Each row is a point. To make a cloud, some directions were put in groups of two or more. Within a group, all points are equally far from the middle, so they leave a hole (a ring in 2 directions, a hollow ball in 3). The other directions are filled evenly. Then the cloud was stretched, turned, moved and blurred a little. Count the holes, and give their numbers of directions, smallest first.
In the rows, 128 means zero.

Cloud (15 x 2):
[[124  84]
 [156 126]
 [ 85 123]
 [ 73 149]
 [120 123]
 [175 154]
 [ 86 120]
 [158 129]
 [161 128]
 [152 201]
 [134 130]
 [ 99 156]
 [160 132]
 [136  81]
 [131  81]]
Holes: 0

Cloud (20 x 3):
[[130  77 161]
 [122  93 171]
 [ 88 116 149]
 [ 81 115 132]
 [120  61 131]
 [100 119  78]
 [124  73 157]
 [ 85 100 143]
 [121  71  97]
 [104 162 126]
 [128 119 174]
 [101  95 162]
 [167 122 125]
 [153  95 158]
 [ 87 139 104]
 [ 83 127 130]
 [123 146  80]
 [136  90 168]
 [107 106 169]
 [117 132 169]]
Holes: 1 (3)

Cloud (30 x 4):
[[ 80  95 155  94]
 [149 141  89  83]
 [156 142 138 138]
 [153  99 161 126]
 [154 100 163  97]
 [148 143 120 158]
 [155 158 101 123]
 [147  93 156  69]
 [ 90 107 164 154]
 [120 185 118 108]
 [ 84 134 157 159]
 [ 99 137 141 178]
 [123 109  89 138]
 [118 138  96 166]
 [152  68 146  90]
 [100 119  90 142]
 [155 109 162 104]
 [130 160  91  77]
 [ 85 111 165 149]
 [ 84 136 165 119]
 [ 87 139 165 115]
 [105  70 159 136]
 [134 111 164  71]
 [ 89 124 158 163]
 [110 114 155 172]
 [154 125  88  96]
 [ 92 154 111 172]
 [144  95 125  52]
 [136 132  97  60]
 [153 129 145 146]]
Holes: 2 (2, 2)

Cloud (48 x 6):
[[104 111 120 123 160 216]
 [115  99 150 106  81  78]
 [103 111 121 110 161 101]
 [109 121 159 151 129 139]
 [117  79 168 121 110  79]
 [147  90 162 104  96 137]
 [154 157 113 144 130 170]
 [159 130 147 104  90 145]
 [135 127 108 149  90 111]
 [154  81  98 107 121 136]
 [133 102 145 174 143 158]
 [115 150 154 107  84  90]
 [117  78 153  88 102  91]
 [125 138 106 151 143 181]
 [136 139  87 123 194  86]
 [145  67 160 107  80  55]
 [126  66 174  99 102 179]
 [198 117 150 145 106 113]
 [120 124 102 133 125 206]
 [116 113 103 154 134 104]
 [171 125 128 162 145 144]
 [108 113 125 164 171 122]
 [144  82  96 144  77 201]
 [115 126 100 137 199 140]
 [135  84 161 104 100 108]
 [122  74 118 122 150  85]
 [ 75  87 109 127 155 123]
 [106  69 154 132 150  56]
 [177 122 134 116 146 121]
 [152 122 170 129 135 157]
 [118  96 116 133 152 183]
 [121 131 133 140 132 163]
 [105 110 112 179 150 144]
 [153 127  99 141 145 157]
 [128  88 147 123 164 139]
 [134 100 146 139 125 157]
 [137  83 131 138 117 106]
 [114  76 115 127  91 171]
 [126 134 137 104 153  70]
 [148 135 152  83  94  76]
 [105 129 119 173 175 159]
 [132 113 151 176 139  88]
 [151 100 154 139 155  52]
 [141 113 152 135 128  41]
 [107 112 159 126 107  93]
 [147  78 139 124  74  61]
 [167 136 158 180 109 109]
 [ 99  72 141 168 113 174]]
Holes: 0

Cloud (98 x 9):
[[ 82 197 165 167  95 138 140 102 112]
 [110 141 102 127  90 153  99 186  88]
 [144 159 149 105 123  94 122 188  97]
 [ 91 163 123 154 132 129  91 161  72]
 [ 96 179 131 124  50 137  82 139 134]
 [105 142  86 193 197 156 140 115 135]
 [169 202 104 136 108 121 153 159  94]
 [167 174 102 122 123 128 135  96  87]
 [ 91 172 116  89  75 167 112 148 110]
 [ 81 146 147 129 135 127  78 150 153]
 [136 169 155 108 102 187 134  98 120]
 [ 67 122 100 196 116 134 147 128 111]
 [119 197 155 151 146 149 169  97  92]
 [ 85 181 173 132  56 120 107  97 101]
 [148 152 115 153 112 163 197 137 102]
 [ 73 100 121 189 121 161 132 129 154]
 [151 119  72 128 135 177 159 112 140]
 [129 113  89 126 148 137 175 132 107]
 [102 121  69 135 124 109 113 181 113]
 [137 216 171 137 103 133  91 133 123]
 [151 183 140 116 144 138 156 184 119]
 [144 197 120 102  78 151 172 165 112]
 [ 72 190 127 154 129 112 127 103 153]
 [124 117 159 145  94 111 151 138 123]
 [146 146  54 120 129 110 107 112 134]
 [125 130 118  95 133 177 161 147 137]
 [149 171  95  90 149 170 119 154 142]
 [118 213 116 110  58 126 126 136 109]
 [119 180  80 180 169 126 128 109 122]
 [124 184 113 110 131 182 135 128 163]
 [143 163 115 148 102  93 119 159 153]
 [ 75 143 158 121 101 132  98  97  98]
 [133 180 120 137 109 124  78  96  91]
 [117 213 147 172 107 151 102 147 110]
 [142 160 153  78 115 138  89 154 128]
 [139 170 132  81  75 182 129 155 130]
 [147 123  58 100 158 138 103 148 152]
 [140 153  79 142 165 152 147 179 157]
 [107 158  94 175 141 109 172  94 120]
 [ 85 127 122 119 185 127 138 147 155]
 [ 82 131  90 202 142 171 124 145 116]
 [125 134  95 132  80 121 145  90 137]
 [136 148 113 121 136 119  69 130 156]
 [153 170 124 147 105 133 189 108 117]
 [123 127 108 140 109  82  95 148  95]
 [154 165 125 127 106 171  76 127 121]
 [142 185 125  70 124 113  94 135 105]
 [126 141  61 158 105 195 105 114 146]
 [ 76 112  99 164 129 144  72 106 119]
 [109 167 137 156 119 169 135  84 162]
 [137 158 113 106 151 143 187 125 127]
 [145 177 119 138 111 133 140 150 178]
 [114 154 167 134 119 124 114  88 148]
 [143 173 132 131 117 126 172 112 157]
 [131 174 137 112 107 155 113 120 173]
 [ 96 185 110 108  91 183 120 129 138]
 [106 172  52 159 106 168 105 117 126]
 [115 110 132 126  88 120 143 139  82]
 [ 97 121  89 141  93 135  91 142  85]
 [125 144  45 174 135 171 147 169 159]
 [ 91 149 153 159  69 125 151 151 131]
 [ 95 126  74 109 103  96  84 161 121]
 [ 90 116  56 143 110 161 103 125 104]
 [110 111  93 126 154 108 102  95 109]
 [121 156 109 148 120 119 154 163 179]
 [141 182 104 157 159 194 134 139  97]
 [ 69 163 127 185  89 144 137  94 142]
 [173 175  94 162 142 133 148 134 130]
 [ 82 170 111 106 130 148 139  96 102]
 [ 74 147 170 134  62 132 113 153 110]
 [132 188  94 156 145 100 108 117 144]
 [107 170  95 174 148 192 144 112  95]
 [ 87  91  72 174 119 149 120 153 121]
 [139 115  99 162 134 122 138 167 111]
 [114 151 164 182 141 132 111 112  95]
 [131 187 163  97 104 109 126  90 119]
 [141 140 144 176 114 148 151 105 156]
 [140 136  43 103 131 133 126 160 131]
 [170 156 136 181 111 146 133 128 131]
 [101 135 115 146 160 112 144 121  71]
 [107 110 145 175 130 160 110 122 131]
 [114 159 120 188 108 101 142 127  82]
 [136 109  59 114 156 160 105 166 155]
 [112 146 126 158 141 134 104 166 179]
 [109 185 160 152  73 167 121  81 103]
 [109 133 130 124  80 190 121 115  98]
 [114 140 152 162  98 172 174 155 102]
 [108 132 136  79 145 108 122 124 126]
 [ 69  90  91 131 103 158 131 132 138]
 [ 92 135  88 184 157 199 152 126 120]
 [124 136 136 178 104 165 177 147 112]
 [159 182 130 145  73 123 164  97  85]
 [117 160 114 185  75 104 109 132 101]
 [ 86 137 116 149 132  94 173 136 126]
 [136 106  90 147 152 149 114 174 135]
 [114 185 128 191  76 147 146 105  86]
 [ 77 157 100 131 116 122 171 154 118]
 [163 159 135 126 124 161 124  86 110]]
Holes: 3 (2, 3, 3)

Cloud (99 x 9):
[[187 154 117 121 144 159 125 137 168]
 [159  98 143 157  97 111 126 200 157]
 [144 185 163 136 121 132 125 119 107]
 [164  74 152 129  87 130 100 187 153]
 [145 142 126 145 180 130  98 107 153]
 [ 94 114  92 163 175 147 144 101 140]
 [193 115  99 128 127 105 169 172 156]
 [188 133 114  99 138 132 173 164 157]
 [108 140 104 154 103 167 108  65 150]
 [169 129 127 121  70 138 123 131 123]
 [147 126 139 108 162 147  85 175 133]
 [134 106 140 116  95 149 127  58 151]
 [115 104 106 153  89 134 118 120 217]
 [126  80 133 160 155 116 137 132 120]
 [ 84 110  99 129 155 185 150 111 187]
 [107 127 141 157 127 142 133  54 115]
 [127 106 107 162  90  83 115  95 119]
 [108 106 112 166 131 192 128 165 122]
 [109 118  96 188 114 112 125 147  98]
 [ 93 146 151  83 179 140 111 121 160]
 [ 96 108 104 120 101 162  72  82 152]
 [146 128 104 145 139 161 138  55 132]
 [131 103 130 146  76 139 128  97 215]
 [122  86 141 127 147 159 114 155 202]
 [100  52 108 107 120 118 115 125 154]
 [142  91  52 174 122 140 134 175 133]
 [ 99  93  91  98 114 175 154 101 184]
 [133 120 104 183 148 116 132 181  99]
 [130 126  90  90 138 141 177  97 163]
 [ 92  73 113 137  98 163 133  73 141]
 [124  86 137 151 139 119 158 108 129]
 [119 135 118 165  86 155 174 129 148]
 [ 80  99 102 105 108 169 104  89 135]
 [142 101 165 134  60 109 114 148 142]
 [161  88 134 102 118 127  85 191 144]
 [140  85 138 168 149 124 111 165 150]
 [125  87 152 103  63 124 116 119 180]
 [149 146 140 118  91 110  85 110 182]
 [136  60  89 168 101 172 135 140 118]
 [126 128 122 182  92 138 136 112  83]
 [149 142 140 107 180 141 123 188 148]
 [119 112 109 164 106 161  95 123  70]
 [121 136 138 161 130 158 125 199 171]
 [194 130 143 155 138 105 129 129 138]
 [128 104  65 128 111 171 139 180 140]
 [161 197 124 125 139 131 176 174 154]
 [ 84 138 132 140 118 169  95  94 107]
 [177 107  84 143 117  96 100 148  78]
 [140 127  99 115 116 124 186 108 198]
 [ 78 105 137 142 139 166 110 115 196]
 [ 79 130 129 155 116 169 116 146 174]
 [114 116 135  94 177 124  82 108 126]
 [147 120 155 155 136 191 122 111 155]
 [186 110  64 140 124 137 136 151 198]
 [158 128 159 109 143 121 116 164  79]
 [173 191 116 117 122 136 159 161 157]
 [ 93 172 159  97 144 156 147 138 134]
 [119 105 109 165 152 144 111 116 195]
 [193 157 107 120 133 136 168 182 181]
 [114 122  61 157 108 110 108 126 162]
 [148 149  67 166  99 157 171 159 174]
 [101 133  82 116 141  96 117 130 117]
 [127  98 117 158  72  98 142 112 146]
 [165 145  97 139 138 151 158  82 188]
 [102 102 105 107 108 102 126 162 121]
 [119  99 137 116  61 150 134 110 177]
 [ 97 135 114 111 191 126 141 118 135]
 [164  62 132 117  95 148 137 139 131]
 [151 165 121 120 174 170 176 172 146]
 [153 106 160 120  73 101  90 153 113]
 [129 115 158 153 148 196 127 145 158]
 [196  94 132 165 101 109 124 132 140]
 [131 155 166 105 144 138  96  84 175]
 [197  98  79 147 112 108 154 136 165]
 [166 172  94 145 121 143 153 128 100]
 [108  56  93 100 142 153  93 129 145]
 [112  80 110 138 115 191 148  95 186]
 [203 123  96 144 119  94 152 162 138]
 [152 146 134  80 151 118 130 122 204]
 [145  96 138 117 118 118 166 130 201]
 [107 159  96 117 146 107 133 129  92]
 [141  86 111 151 114 151 130 120 225]
 [129 171  99 155 125 118 184 135 119]
 [126 152 176 138 101 148 133 122 109]
 [160 103  94 125 143 119 183 131 145]
 [136 147 110 117  97 144 154 183 211]
 [132 121 167 102 173 149 118 116 103]
 [149  86 142 129  98 119 110 207 151]
 [177 154 155 120 107 155 120 151 143]
 [111  83 170 133 148 139 127 106 109]
 [117 115 154 136 151 194 115  84 146]
 [118  98 102 161  85 134 145  68 146]
 [134 129 127 110 117 154  81 182 152]
 [152 153 127  96 170 146 122 116 192]
 [167 166 169 124 133 150 122 150 114]
 [ 98 118 152 134 125 142 116  59 100]
 [142 104 116 178 109 194 121 147 160]
 [128 149 174  76 106 124 127 144 178]
 [163  78  93 181 115 126 151 123 107]]
Holes: 3 (2, 3, 4)

Cloud (105 x 9):
[[ 82 139 144  93 142 113  67 135 164]
 [116 116  54 187  98 128 155 161 149]
 [ 73 125 111 170 135  99 158 137 153]
 [114 155 182 153 159 132 124 179 103]
 [140 166 156 142 140 156 125  96 122]
 [ 97 157 175 181 131 107  56 151  75]
 [ 80 131 132 155 179 107 121 104 115]
 [ 94 121 134 123 131 158 167  77 120]
 [ 92 117 202 135 106  82 154 134  66]
 [142 136 140 158  97 104 117  61 139]
 [132 124 167 189 149 100 152 125  82]
 [112 175 119 176  82 109 141 164 183]
 [118 172 124 140 155 108  93 150 122]
 [134 132 126 106 122  86 102 148 179]
 [122 141 151 163 190 131 118 102 107]
 [ 96 130  99 117 114 118 162 189 115]
 [ 79 166 183 162 129 119 126 177 107]
 [108 101 164 129 118 117 134 172  89]
 [ 61 139 166 137 136 108 163 151 110]
 [128 163 128 122 111  96 134 124 177]
 [132 121 153 154 191 138 139  77 102]
 [129 135 116 187  78 110  95 121 145]
 [ 87  79 105 119 135 114  90 102 139]
 [ 77 122 134 109 103  58 119 163  71]
 [ 66 116  90 149  90 100 154 150 155]
 [ 94 167 131 134  96 102 158 170 127]
 [134 145 100 149  86 131  88 136 175]
 [ 93 154 205 139 119  80 141 128 139]
 [ 56 164 172 124 138  96  94 143 111]
 [102 136 103 222  74 107 134 131 131]
 [114 144 170 127 101 116 140 111 176]
 [150 136 148 114 157 102  89 130  68]
 [123 155 101 150 118 113  87  92 170]
 [110 136 147  77 137  74 127 139 146]
 [125 123 140  77 140 106  77 119 135]
 [164 115 100 115 128  87  95  97 123]
 [113  84  85 100 122  98 171 135 134]
 [136 142 169 143 179 133  90 106 119]
 [ 86 112  78  97 130 116 110 128 107]
 [138 137 104 176 110  87 108 141  57]
 [ 63 124  74 131 120 119  96 106 139]
 [ 61 104 127 146 172 142  80 135 109]
 [ 94 171 184 168  92 126 145 123  96]
 [113  99 127 161 175 128 157 142  63]
 [137 130 151  92 159 111 142 166  82]
 [150 127 117 173 119 147 127 117 179]
 [121 163 124 136 150 144  73 126 169]
 [145 161 124 185 140 170 125 163 103]
 [120 148 113 153  66  88 106 173 112]
 [117 130  56 179 123 120 111 156  85]
 [ 42 135 178 142 148 127  92 145 118]
 [168 120  52 126 162 161 149 104 149]
 [105 143 150 110 113  69 134 162  87]
 [ 82 111 127 167 105 162 159 113 126]
 [125 146 204 112 187 137 137 129 125]
 [149 140 118 146 132  98 166 117 176]
 [ 75 142 164  93 142 101  96 118 155]
 [ 77 143 173 105 121  87  82 113 167]
 [ 64 134 106 140  79  90 157 161 121]
 [142 181 149 168 154 148 184 120 138]
 [137 123 155 173 166 100 160 120  62]
 [ 96 141 103 208  93 138  94  93 148]
 [ 94 112 106 144 144  89 157 118 157]
 [ 95 119 116 184 111 118 123  89 158]
 [171 148 109 164 134 135 165 147  77]
 [125 134 135 192 136 130 193  99  69]
 [108 104 110  65 140  90 137 114  85]
 [ 44 140 162 150 114 104 146 159 154]
 [128 137 162 171 120 130  83 133 115]
 [ 87  94  97 138  93 124 106 169  88]
 [ 95 111  85 157 181 144  74 149 113]
 [125  76  81 121  97  90 161 116  76]
 [115 167 182 159 163  98 138 135 133]
 [104  90 146 125 157 145 145 160  77]
 [ 96 102 140 119 120  93 172 178 110]
 [ 67 150 158 139 135 136 167 139 117]
 [132  92  92  93  93 124 157 141 115]
 [ 89 137 166 108 138 110 191 128 141]
 [108 152 107 190 173 179 114 124 143]
 [ 81 117 129 131 149  84 169 117  85]
 [114  76  97 107 125 104 113  68 109]
 [132 156 147 143 165 126 107  82 138]
 [112 156 126 127  85  81 103 129 171]
 [163 142 130 133  89 116 189 131 165]
 [162 113 153 163 156 135 122 117  95]
 [154 118 134 105 141 115  80 140 113]
 [ 91 156 158 113 143 103  48 123 140]
 [ 99 105  87 119 169  91 115 124 146]
 [134 164 133 130 157 116 117 161 106]
 [134 110 120 185 148 143 185 131  71]
 [ 77 103  96 123  77  94 134 108 145]
 [125 139 128  78 105  82 162 118 126]
 [149 140 143 129  64 108 176 105 144]
 [ 75  90  95 143 117  96 125 147 174]
 [158 122 124  84 115  83 135 139 113]
 [102  91  70 140  97 116 161 155 136]
 [ 56 118 122 158  82 139 104 118 139]
 [132 159 161 191 139 128 137 119  77]
 [131 119 141  93 122 129  93 117 133]
 [100  89  82 122 109 109 143 172 105]
 [145 144 168 124 189 119 109  86 116]
 [150 133 141  90 112  48 125 111 112]
 [133 129 148 195 119 104 145 146 132]
 [133 120  98 136 186 126 131 113  85]
 [127 116 122 103 136 149 107 167 111]]
Holes: 2 (2, 4)
